Every row gives one point. The points of each table are mixes of a few directions, plus a little noise. Count the directions of each table, and those that both share. Where both have some left over, give the other angles between the two spaces (their principal angles), to ten degrees, smallest first.

First (7 x 3):
[[-0.18  0.00  0.96]
 [-0.03 -0.05 -0.29]
 [-0.39 -0.24  0.19]
 [ 0.24  0.13 -0.26]
 [ 0.02 -0.03 -0.27]
 [ 0.23  0.14 -0.07]
 [ 0.11  0.04 -0.25]]
Second:
[[-0.45  0.40 -0.49]
 [-0.10 -0.04  0.15]
 [ 0.34  0.00 -0.24]
 [ 0.12 -0.30  0.50]
 [ 0.09 -0.06  0.08]]
Directions: first 2, second 2, shared 1; angles 60

First (8 x 6):
[[-0.41 -0.44 -0.31  0.34 -0.29  0.29]
 [ 0.01  0.02 -0.01  0.01  0.00  0.14]
 [-0.38 -0.40 -0.26  0.27 -0.25  0.09]
 [ 0.06  0.07  0.06 -0.07  0.05 -0.13]
 [ 0.29  0.33  0.27 -0.32  0.23 -0.52]
 [ 0.15  0.14  0.09 -0.08  0.08  0.03]
 [ 0.37  0.41  0.33 -0.40  0.30 -0.62]
 [-0.10 -0.13 -0.17  0.24 -0.13  0.71]]
Second, 7 rows:
[[-0.03 -0.03 -0.07  0.07 -0.04  0.26]
 [ 0.05  0.12 -0.08 -0.61  0.16  0.34]
 [-0.37 -0.36 -0.24  0.10 -0.19 -0.01]
 [-0.15 -0.03 -0.24 -0.74  0.12  0.32]
 [ 0.05  0.02  0.01  0.20 -0.05  0.24]
 [ 0.17  0.09  0.26  0.43 -0.02 -0.56]
 [ 0.26  0.17  0.35  0.58 -0.01 -0.57]]
Directions: first 2, second 3, shared 2

First (8 x 9):
[[ 0.22  0.12  0.28 -0.13 -0.15 -0.46  0.28 -0.25  0.27]
 [-0.17 -0.13  0.11  0.07  0.02 -0.22 -0.20 -0.06  0.22]
 [ 0.41  0.29 -0.18 -0.18 -0.11  0.35  0.42  0.07 -0.36]
 [ 0.08  0.06 -0.03 -0.04 -0.02  0.08  0.09  0.01 -0.09]
 [ 0.05  0.08 -0.40  0.02  0.09  0.68  0.01  0.26 -0.50]
 [-0.09 -0.10  0.27  0.02 -0.05 -0.47 -0.10 -0.18  0.36]
 [-0.84 -0.54 -0.03  0.37  0.30  0.02 -0.92  0.18  0.25]
 [ 0.35  0.22  0.01 -0.15 -0.11  0.05  0.38 -0.06 -0.13]]
Second (10 x 9):
[[-0.64 -0.02 -0.44  0.07  0.00  0.09 -0.55 -0.47  0.44]
 [-0.19  0.00  0.02  0.14 -0.01 -0.09 -0.19 -0.02  0.06]
 [ 0.41  0.00 -0.23 -0.44  0.11  0.33  0.47 -0.11 -0.02]
 [-0.52 -0.04 -0.55 -0.09  0.05  0.22 -0.41 -0.55  0.46]
 [ 0.42  0.02  0.21 -0.15  0.02  0.03  0.40  0.22 -0.23]
 [ 0.20  0.02  0.56  0.28 -0.08 -0.32  0.12  0.49 -0.37]
 [-0.50 -0.02 -0.43 -0.01  0.02  0.15 -0.42 -0.46  0.40]
 [ 0.20  0.02  0.33  0.13 -0.04 -0.18  0.11  0.30 -0.24]
 [ 0.35  0.01  0.21 -0.06  0.02 -0.03  0.30  0.23 -0.24]
 [ 0.24  0.00  0.35  0.11 -0.04 -0.16  0.19  0.34 -0.26]]
Directions: first 2, second 2, shared 0; angles 30, 80

First, 10 rows:
[[-0.47  0.04  0.10  0.21 -0.53  0.50 -0.18 -0.27 -0.25  0.30 -0.02 -0.25]
 [-0.01  0.28 -0.03  0.31 -0.41  0.17 -0.22  0.03  0.01 -0.04 -0.18 -0.09]
 [ 0.20 -0.46  0.03 -0.41  0.55  0.23  0.28  0.00  0.03 -0.39 -0.24 -0.14]
 [ 0.26  0.22 -0.07  0.04 -0.35 -0.62  0.19  0.06  0.32  0.16 -0.02 -0.06]
 [ 0.05 -0.02  0.10  0.38 -0.47  0.63 -0.17 -0.16 -0.16 -0.07 -0.27  0.20]
 [-0.16 -0.03  0.16  0.23 -0.07  0.15 -0.35  0.02 -0.12  0.05  0.23 -0.33]
 [ 0.07 -0.38  0.02 -0.37  0.91  0.03  0.12  0.09 -0.13 -0.22  0.22  0.41]
 [ 0.03  0.09 -0.30 -0.61  0.65 -0.55  0.45  0.14  0.17 -0.06 -0.02  0.33]
 [ 0.11  0.43 -0.26 -0.13  0.17 -0.64  0.06  0.28  0.26 -0.06  0.01  0.02]
 [-0.07 -0.16  0.26  0.33 -0.44  0.10 -0.17 -0.18 -0.12  0.33  0.27 -0.09]]
Second (8 x 12):
[[ 0.38  0.03  0.07  0.28 -0.28 -0.07 -0.09  0.08  0.16 -0.12 -0.11  0.02]
 [-0.73 -0.06 -0.12 -0.53  0.53  0.16  0.13 -0.14 -0.30  0.24  0.21 -0.03]
 [ 0.05  0.01  0.01  0.02 -0.03 -0.01 -0.02  0.01  0.02 -0.01  0.00  0.01]
 [ 0.45  0.04  0.08  0.35 -0.34 -0.10 -0.08  0.09  0.21 -0.16 -0.13  0.02]
 [-0.53 -0.04 -0.08 -0.39  0.37  0.11  0.09 -0.12 -0.21  0.16  0.15 -0.02]
 [ 0.48  0.05  0.07  0.36 -0.35 -0.10 -0.09  0.09  0.21 -0.15 -0.13  0.02]
 [ 0.82  0.07  0.15  0.60 -0.59 -0.19 -0.15  0.15  0.33 -0.28 -0.22  0.02]
 [-0.92 -0.08 -0.15 -0.68  0.68  0.21  0.17 -0.19 -0.38  0.31  0.26 -0.03]]
Directions: first 6, second 1, shared 1

First, 10 rows:
[[-0.04  0.34  0.00  0.02  0.35 -0.13 -0.14 -0.14 -0.11 -0.04 -0.11  0.07
  -0.07 -0.28]
 [ 0.09 -0.17 -0.11  0.21  0.11  0.12  0.11  0.08  0.07 -0.02 -0.02  0.32
  -0.09 -0.16]
 [ 0.11 -0.44  0.18 -0.20 -0.64  0.05  0.24  0.28  0.13  0.18  0.18 -0.27
   0.10  0.59]
 [-0.08  0.07 -0.32  0.05  0.11 -0.02 -0.05 -0.35 -0.21 -0.35 -0.03  0.14
  -0.17 -0.20]
 [ 0.02  0.16  0.34 -0.22 -0.12 -0.12 -0.04  0.23  0.08  0.31  0.03 -0.34
   0.15  0.23]
 [ 0.04 -0.04  0.18 -0.04 -0.06 -0.02  0.02  0.20  0.12  0.22  0.02 -0.09
   0.07  0.11]
 [-0.21  0.50  0.38 -0.49 -0.13 -0.15 -0.34  0.00  0.02  0.19  0.00 -0.85
   0.36  0.27]
 [ 0.00  0.67  0.04  0.23  0.80 -0.29 -0.18 -0.10 -0.18  0.03 -0.21  0.47
  -0.27 -0.61]
 [ 0.18 -0.58 -0.14  0.42  0.22  0.55  0.18  0.38  0.51  0.19 -0.06  0.47
   0.15 -0.35]
 [-0.06 -0.51 -0.55 -0.05 -0.64  0.04  0.24 -0.54 -0.40 -0.67  0.21  0.07
  -0.29  0.37]]
Second, 8 rows:
[[ 0.12  0.28  0.34 -0.25 -0.21 -0.40 -0.11  0.27 -0.11  0.37  0.09 -0.13
  -0.02  0.27]
 [ 0.02  0.13 -0.04  0.22  0.08 -0.12  0.16 -0.20 -0.25 -0.25  0.06  0.49
  -0.27  0.09]
 [-0.03 -0.08 -0.14  0.07  0.17  0.27 -0.18  0.02  0.20  0.01 -0.07  0.00
   0.23 -0.30]
 [ 0.00  0.10 -0.24  0.08  0.08  0.03 -0.18 -0.19 -0.13 -0.21  0.01  0.22
  -0.01 -0.18]
 [-0.10 -0.17 -0.10 -0.11 -0.10  0.06  0.09 -0.10  0.01 -0.09 -0.03 -0.27
  -0.03  0.03]
 [-0.21 -0.09 -0.29 -0.71 -0.60 -0.35 -0.28 -0.30 -0.28 -0.07  0.02 -1.09
  -0.01  0.12]
 [ 0.18 -0.13  0.68  0.25  0.30  0.31  0.26  0.82  0.68  0.71 -0.06  0.09
   0.32  0.07]
 [-0.01 -0.04 -0.22  0.46  0.30  0.19  0.26 -0.29 -0.12 -0.46  0.01  0.71
  -0.25 -0.09]]
Directions: first 4, second 4, shared 2; angles 30, 50
